Each row of a before or after table is a point. The points were changed in one or more steps. Then noise was added and the rows were shuffled. The steps act on columns, c1 being the first. Name the steps. A step turns or swaps two columns, mirrors them in a line or flattens them onto one, adds a multiple of one to another, or multiplies or shifts one. Angles are multiples of 10 degrees, from the lower column toward the higher: turns from -170 to 170, lines from 10 to 170 but not 90. Use the fewest steps. Two steps may share a column if one is a turn and the other turns, adds or multiplies; they go together, in the order done. Otherwise the lowest column goes first.
In the rows, 128 means zero.

Before (9 x 2)
[[186 164]
 [ 46 179]
 [146 165]
 [ 94  83]
 [ 95 127]
 [148 154]
 [156 144]
 [ 63  66]
 [123 126]]
After (9 x 2)
[[ 85  95]
 [ 66  60]
 [130  97]
 [183  45]
 [145 157]
 [165 143]
 [153 151]
 [125 118]
 [165 190]]
Steps: swap c1 and c2

Before (8 x 3)
[[149 187 118]
 [ 86  55 178]
 [111  78 127]
 [146 127 122]
 [106 141 100]
 [ 97 167 128]
 [ 81 139  79]
 [ 77 164  82]]
After (8 x 3)
[[ 65 138 127]
 [ 63 186 127]
 [ 39 166 127]
 [ 23 166 127]
 [ 86 141 128]
 [184  80 127]
 [197  55 129]
 [147 127 129]]
Steps: add -1.5 times c2 to c1; multiply c3 by 0

Before (12 x 4)
[[114 147 112 121]
 [102  69 145  99]
 [ 76  84 147  75]
 [202 128 245 148]
 [110 122 126 141]
 [169 178 158 222]
 [130 141 105 141]
 [108  57 183 124]
 [107 107 138 119]
 [161 127 201 132]
 [ 23 115 125 129]
 [ 73 121 175  79]]
After (12 x 4)
[[131 140 140 104]
 [105 107 120 139]
 [102  69  97 144]
 [202 128 147 247]
 [ 76  83  76 147]
 [110 122 140 126]
 [168 178 224 157]
 [ 73 121  79 175]
 [ 23 115 129 125]
 [160 126 134 201]
 [114 148 121 112]
 [107  57 124 183]]
Steps: swap c3 and c4

Before (12 x 6)
[[ 50 188 183 119 127 105]
 [110  90 132  31 135 125]
 [146  97  65 124 125 150]
 [130 139  57  54  90 167]
 [180 116  86  58 174 112]
 [157  81 167 117 191  98]
 [171 124 103 125 207 145]
 [156  70 152  45 116 164]
 [161 116 180 120 164 222]
 [149 124 127  83 132 138]
 [ 80 143 144 102 142 223]
 [ 65 106  77 154 114 166]]
After (12 x 6)
[[157 151  64 115 123 108]
 [115 128  58 160  91  50]
 [159  72  76  86 111 112]
 [ 81  39 180 149 127 140]
 [117  80 145  86 143  39]
 [133 163 180  74 164  52]
 [128 151 126 156 133  94]
 [127 168 103 120 206 113]
 [133 183  87 191 173  98]
 [178 164 157 170 113  49]
 [170 112 134 203 133  69]
 [172 167 167 158 190 142]]
Steps: turn c1 and c2 by 100 degrees; turn c4 and c6 by 140 degrees

Before (14 x 9)
[[122  91 149  83 171 102 132 117 131]
 [117 147  47 102  91  92 171 118 135]
 [103  94 151  86  76  97 148  82  97]
 [110 132 123 120  74 144 126  71 162]
 [161 154 128  83 104  98 178  77 135]
 [158 140 147  87  83 105 127 116  99]
 [131 120 117 249 122  93 144  75 229]
 [130 107 142 100 173  92 166 157 139]
 [137 174 161 101  80 169 214  76 104]
 [113 106  98  88 129 171 108  98 120]
 [113  89 142 172  94 154 145 104  87]
 [200 106 156 141 100 131 144 199 141]
 [160 142  91 159  89 157 140 119  92]
 [138  86  52  85  87 196 141  71  86]]
After (14 x 9)
[[114 108  98  88 130 155 170  98 118]
 [117 147  46 103  90  79 100 119 135]
 [113  88 143 172  94 115 155 104  88]
 [131 121 118 249 121 107  95  75 229]
 [129 108 142  99 175  83  99 158 140]
 [201 105 155 142 102 113 135 199 140]
 [109 131 125 122  74 133 144  71 163]
 [157 138 146  87  84 124 105 115  98]
 [136  85  52  86  86 127 198  71  86]
 [123  89 150  82 171 120 103 117 129]
 [161 154 127  81 105  73 107  78 134]
 [137 174 162 101  81  52 182  77 106]
 [160 142  90 158  89 121 158 121  93]
 [105  92 150  87  75 103  98  82  97]]
Steps: turn c6 and c7 by 80 degrees

Before (14 x 11)
[[124 160 145 125 105 110 158 141   7  64 142]
 [ 87 158 151 125  84 150 116 144 167 130 134]
 [113 120  82  94 117 104 158 143 150 159 143]
 [129 109  27 123 110 202 153 141 115 108 152]
 [144 183 159 121 132 119 145 123 167 152 137]
 [138 162 119 125 142 112 141 134 177 142 107]
 [167 127 158 110  99 128 144  95 176 117 111]
 [133 139 132 112 139 118 155 159  38 106  89]
 [145 117 166 101 109 141  92 119 172 156 139]
 [120 118 158 117  95 126 111  69 166 134 102]
 [107 110 168 119 141 133 162 104 143 124 131]
 [117 109 164 163  96 110 147 140 149 142 132]
 [105 117 156 115 110 113 140 156 158  93 135]
 [100 127  58 143 127 146  81 151 171 125 175]]
After (14 x 11)
[[129 122 117 112  81 168 156 155  68 108  92]
 [100  65 164 145  67 115  81 151 151 121 175]
 [130  47 194 119  47 152 153 136  88 111 149]
 [147 165 122  98  49 113  91 120 155 157 140]
 [144 131  64 120  74 109 148 123 162 152 135]
 [ 92 133  94 121  27 118 116 140 149 130 137]
 [113  90 159  91  58 114 158 144 157 163 145]
 [124 126  92 122  43 177 159 139  49  63 143]
 [109 173 123 119  80 122 162  99 139 123 130]
 [137  95 104 127  81 102 143 137 169 141 106]
 [165 155 112 110  37 108 147  96 162 116 111]
 [104 157 120 118  51 113 141 157 161  91 138]
 [121 165 121 114  35 112 110  68 156 135 102]
 [117 163 127 168  33 116 145 140 150 145 133]]
Steps: turn c2 and c3 by -120 degrees; shift c5 by -60; flatten c6 and c9 onto the line at 120 degrees

Before (8 x 12)
[[139 103 200 106  96 101  84  96 172  57 176 120]
 [ 94 152 165  73 136 152 152  82 103 179  66 112]
 [ 72 170 123 202 137 149 200 114 149 177 104 223]
 [ 83 212 157  93 106  96  74  88 107  91 182 126]
 [ 48 185 203  91 195 121 136 171  62  84  78 137]
 [ 94 157 179 146 201 102 109 141 112 141 121 111]
 [137 148 140 116 121 158 148 160 151 103 199  81]
 [158 181 230 113 133 196 142 110 112 146 118 127]]
After (8 x 12)
[[ 83 208 158  93 164 167  73  49 122  91 182 126]
 [ 48 128 203  90 216 175 136 206 173  83  78 139]
 [157 164 229 113 166  84 142 115 184 148 117 127]
 [138 147 140 117 136  90 148 110 130 104 200  81]
 [ 71 153 124 202 162 100 199 130 127 176 104 222]
 [ 92 105 180 146 204 158 109 147 124 140 121 111]
 [140 129 201 105  88 120  85  65  78  58 175 121]
 [ 95 142 166  74 151 124 151 125 164 178  65 113]]
Steps: turn c2 and c5 by 40 degrees; turn c6 and c9 by 140 degrees; add -0.7 times c11 to c8

Before (12 x 14)
[[195 138 138 134 136  94 123 120 174 124  81 168 144 222]
 [187 195 168 100  62 149  98 163 162 141 112  49 162  91]
 [232 104 157 108 106 136 126  97 206 169 132 192 119 165]
 [ 86 176  77 194 128  50 111  93 137 148 130 118  97  62]
 [179 104 117  55 135 106 127 107 186 131  89 131  81 160]
 [ 68 196  93 177 176  97 129  94 195  73 123 173  66  72]
 [124 135 159  88 110 106 139 103 189 120 151  82 188  98]
 [222 133 110  71 164 156 120 138 200 175 140 115 168 171]
 [ 61 143  86 160 164  99 159 136 141 105  81 174 117  21]
 [ 92 123  91 226 157 130  95  75 165  95  61 118  97  70]
 [145 120  74 100  80 155 130 121 210 148 117 167 133 187]
 [197  96 110 103 135 146 179 125 151  98 160 149 104 182]]
After (12 x 14)
[[124 134 158 108 110 105  89 105 189 121 152 173 189  99]
 [179 104 118  76 136 107 147 108 184 131  88 127  80 160]
 [144 120  74 121  79 158 196 122 210 147 117  93 134 188]
 [ 66 195  94 198 175  97 165  95 196  71 122  85  67  71]
 [ 94 124  93 245 155 131 218  74 163  95  62 126  93  69]
 [186 193 170 120  63 149 124 162 163 140 113 193 160  88]
 [ 87 176  76 215 127  51 225  95 136 149 132 132  98  60]
 [224 132 113  92 163 155 169 138 198 178 140 139 168 169]
 [ 59 142  87 182 165  99 145 136 140 108  80  96 117  19]
 [232 104 154 128 109 137  65  97 205 167 131  68 118 166]
 [197  94 108 125 134 146 101 126 153  95 160 124 103 181]
 [196 139 138 154 135  93 104 118 173 121  82  89 142 222]]
Steps: turn c7 and c12 by 160 degrees; add -1.5 times c3 to c7; shift c4 by 20

Before (14 x 18)
[[115  96 133  97 122 153 148 134 143 140 102 124 151 142 110 137 147 109]
 [101 153 107 145  81  80  90 122 105 149 126 139  86 159  80 111  84 114]
 [122 160  79 157 140 119 130 111 127 121 167 149 100 143 112 125 135 166]
 [143 124 124 136 104 130 138 103 157 147 104 113 126 130 138 133 122 118]
 [141 118 140 104 108 139 149 138 157 161 135 110 111 140 151 108 137 110]
 [123 141 119 109 121 143 139 129 127 108 112 120 138 146 153 121 152 144]
 [114 124 113  97 115 134 145 105 147 150 135 105 158 133 145 117 143 119]
 [135 124 124 152 111 135 156 137 124 122 138 130 169 140 138 119 140 123]
 [115 146 144 134 134 113 152 122 123 163 111 113 139 130 126 139 142 118]
 [115 114 139 122 115 124 133 125  94 135 122  99 130  98 110 144 122 122]
 [132  92 128 115 146 114 116 110 145 133 141  96 122 169 147 102 146 163]
 [115 107 108 133 150 144 143 123 134 117 120 101 132 141 146  90 150 118]
 [103 127 108 154 103  82  78 139  98 181 117 139  99 114 117 137 100 125]
 [153 114 108 100 160 111 127 115 127 129 128 123 129 143 135  93 129 141]]
After (14 x 18)
[[135 142 124 152 112 135 151 137 122 120 148 130 170 139 155 118 140 125]
 [117  68 138 121 116 125 134 123  94 136 125  98 132  97  83 143 122 122]
 [113 116 133  98 122 153 155 134 142 144 111 124 151 141  86 137 146 109]
 [123 171 120 108 122 143 144 128 129 102 118 120 137 147 189 121 154 145]
 [101 200 108 146  82  78  93 121 105 157 112 139  87 161   8 113  85 114]
 [153 137 109 101 158 112 127 117 127 130 127 122 128 141 147  95 128 141]
 [116 149 145 135 134 112 156 123 127 174 120 115 139 130 124 138 142 118]
 [133 153 128 116 145 114 112 111 146 137 136  96 121 170 177 104 149 163]
 [115 126 109 132 150 146 142 121 136 112 127 100 134 141 174  90 151 119]
 [120 182  79 157 141 119 117 112 126 119 165 150 102 141  87 126 135 166]
 [115 131 113  97 115 133 142 105 147 157 140 106 158 134 169 116 141 121]
 [141 126 124 134 103 130 147 103 158 152 108 113 127 129 152 135 122 118]
 [139 140 140 104 106 139 144 138 158 169 143 109 111 139 188 107 139 108]
 [102 107 107 154 102  82  83 138  99 196  99 139  99 114 100 137  99 124]]
Steps: add 1.5 times c14 to c2; turn c7 and c11 by 20 degrees; multiply c10 by 1.3; multiply c15 by 2.5

Before (10 x 20)
[[153  72 118 110  19 108 167 127 150  98 206 195  94 120 178 107 186 108
  100  74]
 [162  62 108 130 105 109 127  62 137 128 200  83 107 183 110 117 190 151
  106  82]
 [104 168  53  61 108  86  92 103 157 175 126 159 179 103 120 136 102  39
  174 177]
 [133  86 145 138  95 129  96  49 118 134 184 146  63 129 172  69 183 111
  123  78]
 [ 46  57 140 127 158 181 137 177 175 144 146 123  96 112  95 178 116  98
  114 117]
 [138  54 164 150 112 169  94  81 138 128 201  96 134 220 157  49 146 141
   98 135]
 [152 168  60  96  87  45 198 110 125 131  82 164 175  82 156 102 139  46
  185 123]
 [ 85  47  86 166 146 194 119 117 166 163 135 128  98 133  94 173  70 167
  116 167]
 [174 152  77  55  70 105 181 106  66 112 123 221 157 120 156 138 174  49
  141  95]
 [ 33  73 117 128 145 136 143 130 183  81 109 149  78 120  68 191  80 144
   57 137]]
After (10 x 20)
[[168 127 109 130 102 107 126 189 110  63 202  81 128 185 111 113 187 153
  152  80]
 [126 147 140 125 156 183 140  35  75  60 144 122 135 114  96 176 116  97
  142 114]
 [158 163  85 165 144 195 116  96  81  49 138 129 129 134  95 174  70 169
  139 165]
 [192 133 146 138  94 131 101 175 106  89 185 147  74 129 172  74 184 116
  161  78]
 [165 174  55  62 106  84  90 124 127 170 124 158 153 101 118 134 100  33
   56 178]
 [130 128  54  98  84  48 202 155 150 170  86 163 133  83 155 106 143  45
   59 125]
 [164 127 167 148 110 169  89 159 124  52 202  95 151 219 158  52 148 145
  147 134]
 [114  98 118 112  19 110 168 150  90  73 206 200 124 115 178 107 188 108
  163  72]
 [172  81 115 128 146 135 144  45  56  72 109 146 151 116  68 189  82 144
  197 136]
 [125 114  79  55  72 106 179 177 195 149 123 222 118 116 153 134 171  46
  119  95]]
Steps: turn c1 and c8 by 120 degrees; swap c2 and c10; turn c9 and c13 by -150 degrees; turn c13 and c19 by 150 degrees

Before (8 x 32)
[[ 99 125 123 116 101 173 124  85 117 102 156 128 177 120 124 112 104 151
  117  93  99 151 114 136 143 105 131 134 107 118 144 122]
 [ 83 165 108 136 106 131 152 137 155 108 155 154 114 149 153  77 124 128
  133  97 119 115 119 158 157 130 132 134 150 112  97 108]
 [115 140 121 114 138 130 122 146 123 140 118 108 116 114 163 142 117  89
  172 145  99 132 160 139 110 153 177 149 161 184 135 161]
 [129 154 162 179 118 169 160  95 124 120  91 139 126 123 154 145 121 137
  118 122 169 154 160 122 111  87 139 126 144 120 109 118]
 [152 115 163 170 128 174 112 107 118  92 109  86 139 148 122 145 152  99
  132 110 101 146 167 121 155 116 139 115 155 169 128 136]
 [153 151 111 152 150 160 137 123 142 118 157 143 125 100 135  84 155 111
  120 105 136 113 107 110 149 129 151 147 158 110 150 151]
 [154 146 128 113 157 117 139 139 103  95  88 155 124  99  93 145 138  97
  127 152 153 135 107 162 122 154 112 148 131 121 118 109]
 [139 140 116 122 154 135 155 152 115 132  88 133 144 133  97 146 150 148
  154 148 117 160 124 113 155 137 124 149 163 127 128 160]]
After (8 x 32)
[[158 151 128  97 160 127 137 142 144  96  88 150 123 102  93 147 138  97
  128 150 153 134 107 166 120 123 116 147 105 122 113 107]
 [151 111 163 248 133 150 110 109 103  92 106  84 139 119 122 145 151 101
  130 111 100 147 169 121 154 157 141 112 135 170 129 136]
 [134 139 120 137 152 142 158 151 117 129  86 134 148 128  97 147 147 148
  157 149 121 157 123 112 152 160 125 149 114 123 128 160]
 [152 148 113 212 152 148 136 123 164 119 160 144 125 143 132  85 156 109
  126 107 140 111 105 109 148 158 150 147 121 110 146 145]
 [128 154 162 241 117 132 158  93 139 117  87 139 131 139 154 142 122 139
  122 121 170 151 160 117 105 149 141 128 161 122 112 115]
 [ 85 163 106 142 107 125 152 135 142 107 160 157 115 188 152  78 122 130
  130  97 120 119 118 158 161 148 132 136 122 112  96 105]
 [116 138 123 129 138 142 126 144 140 136 116 107 118 123 166 147 119  91
  172 144  99 128 159 137 111 158 176 144  98 186 132 163]
 [100 122 123 217  98 193 122  88 125 101 154 131 173 117 120 114 104 152
  115  92 101 152 111 135 140 115 131 132 155 117 143 123]]
Steps: add 0.7 times c2 to c9; turn c9 and c14 by 60 degrees; multiply c6 by 2.5; turn c4 and c6 by -60 degrees; turn c26 and c29 by -100 degrees

Before (11 x 48)
[[159 138 126 112  67 135 186 164  72 141 167 135 128 127  94 105 103 106
  125 152  80 122 141 163 188 176  39 118  75 131  76 133 113  68 133 172
  153  53 152 138 100 118  72 164 106 117  63  54]
 [227  66  48 144 179 151  56 102  97 134  88 163 149 192  95 114 140 143
   28 129 186 170 197 106 124 121 220 143 108 108 140 153 102 123 124 115
   57 134  99 161 191 171 157  52 165  88 110 177]
 [146 150 174 100 135 150 152 203 123 123 146  94  96 107 114  99  96  72
  149 122  67 108 148 179 114 206 110 113 127 180 129 125 163 114 101 157
   75 106 100  77 123 166 106 168 125  96  55  56]
 [129 107 170 128  78  79 131 135  61 186 149 205 168  86 149 116 182 150
   23 124 176  88 103 135  89 145 188  64 136 120 224 175 177 179 190  84
  188 160 124 156 164 154 144 114 168 150 126 162]
 [126 132 181 126  77  40 118  94 145 189 102 159  96  90  98 117 180 176
   73 156  94  92 127 117  85  88 132 117  92 141 149 113 151 137 100  77
  150 103 130 189  95 164 173 142 144 182 100 153]
 [147 136 144 102 117 119 178 196 114 137 147  77 109  68  76 132 138 108
  128  87  79 131 175 191 178 196  93 142 112 170  89 161 113  94  84 129
  112  89 153 143 113  87 103 151  85 154  70  46]
 [144 166 153 118  70  77  77 136 140 198  88 110 122 103 125  94 151 164
   98 158 101  89 102 105 121 111 150 127 126 156 133 151 160 144 125 148
  183 110 174 185  99 116 150 155 148 161 142 103]
 [165 151 159  97  60  51  70  63 101 179 151 165 147  85 108 122 168 171
   95 149  98  90 129 127 154 107 152 107  84 143 131 163 187 164  89 104
  167  99 192 165 123 168 137  98 155 158 109 106]
 [112 147 157 129 117  62 158 171 135 146 143 117 178 110  95 102 116 147
  126 138 124 149 141 170 181 171  92 146  46 132 131  79 114 128  89 147
  165  88 201 134  68 119 135 122 119 144  49  36]
 [229  79 141 150 163 159  90 151  76  97 175 113  95 155  80  52  81 126
   81  61 169 159 178 163 188 124 159  30  93 157 206 151  76  82 175 150
  110  68  79  84 173 136 123  75 171 109 149 164]
 [222  64 100 171 180 140 109  96 129  90 141 126 133 176 129  59 121 167
   92  93 171 158 207 110 144 160 137  72 101 121 209 190  60 118 135 181
   75 103  78  93 249 131 155  47 155  66 126 197]]
After (11 x 48)
[[168 139  34 132 162 161 159 150  77 101 175 114 127 155  82 114  80 126
   84  62 167 161 178 162 188 121  92  31  94 155 209 153  77  82 177 148
  109  67  90  83 175 133 122  67 211 109 151 164]
 [245 133  81 118 179 153 182 103  96 133  89 165 184 193  91 145 137 143
   29 128 186 173 196 104 125 120  25 142 107 107 140 155 105 125 124 114
   56 133 110 160 189 169 158  73 162  90 110 179]
 [145 125 104 148  68 135  85 168  73 140 165 133 112 128  97  99 103 105
  125 155  79 119 141 162 189 176 225 117  76 133  76 135 113  69 133 174
  155  52 148 135  98 120  72 161 130 118  65  54]
 [ 95 128 105 111  77  80 113 135  61 189 150 206 170  86 150 153 180 153
   20 122 175  87 101 133  88 148  68  64 138 120 224 175 175 176 191  82
  189 160 128 154 165 155 144 135 165 150 125 158]
 [ 95 135  89 135 136 149 108 200 124 123 145  92  77 108 113 110  95  71
  149 123  66 110 151 181 116 206 148 115 129 179 129 125 163 114 101 157
   75 104  96  77 121 167 107 147 149  97  55  58]
 [114 120 102 131  68  76 175 136 137 198  85 111 106 102 125 120 151 160
   97 160 101  87 102 104 122 108 100 124 127 157 135 150 158 140 127 145
  185 110 169 185  95 116 148 148 166 163 142 102]
 [124 128 101 144 117 120  84 198 112 137 145  77 100  68  77  99 139 111
  130  89  77 132 176 191 177 198 171 142 109 167  89 161 111  92  83 130
  112  90 151 141 114  87 102 136  97 153  70  45]
 [198 134  62 137 182 139 146  95 126  91 140 126 176 179 131 103 120 163
   92  94 173 158 209 109 145 154 115  74  98 123 205 191  59 117 134 181
   76 101  92  93 252 131 156  60 202  64 127 197]
 [ 85 128 103 113  76  36 136  92 146 189 105 158  93  89  97 135 179 176
   74 156  93  93 127 120  84  85 121 115  91 139 151 114 152 139  97  77
  154 102 126 189  95 164 170 123 147 182 102 155]
 [120 118  81 107  60  52 181  63 100 176 151 164 161  85 109 144 169 170
   94 149  98  91 128 126 153 104  98 107  83 142 132 164 186 166  87 103
  170  99 188 162 123 170 137 111 151 158 109 103]
 [ 95 114 128 174 118  63 102 172 134 148 145 115 175 112  93 107 117 147
  126 137 123 148 138 171 180 168 170 149  45 131 130  78 116 130  91 147
  166  87 192 135  68 120 135 144 141 143  50  37]]
Steps: mirror c1 and c3 in the line at 150 degrees; flatten c2 and c39 onto the line at 100 degrees; add -0.5 times c48 to c4; turn c7 and c27 by 170 degrees; turn c13 and c44 by 30 degrees; turn c16 and c45 by -50 degrees
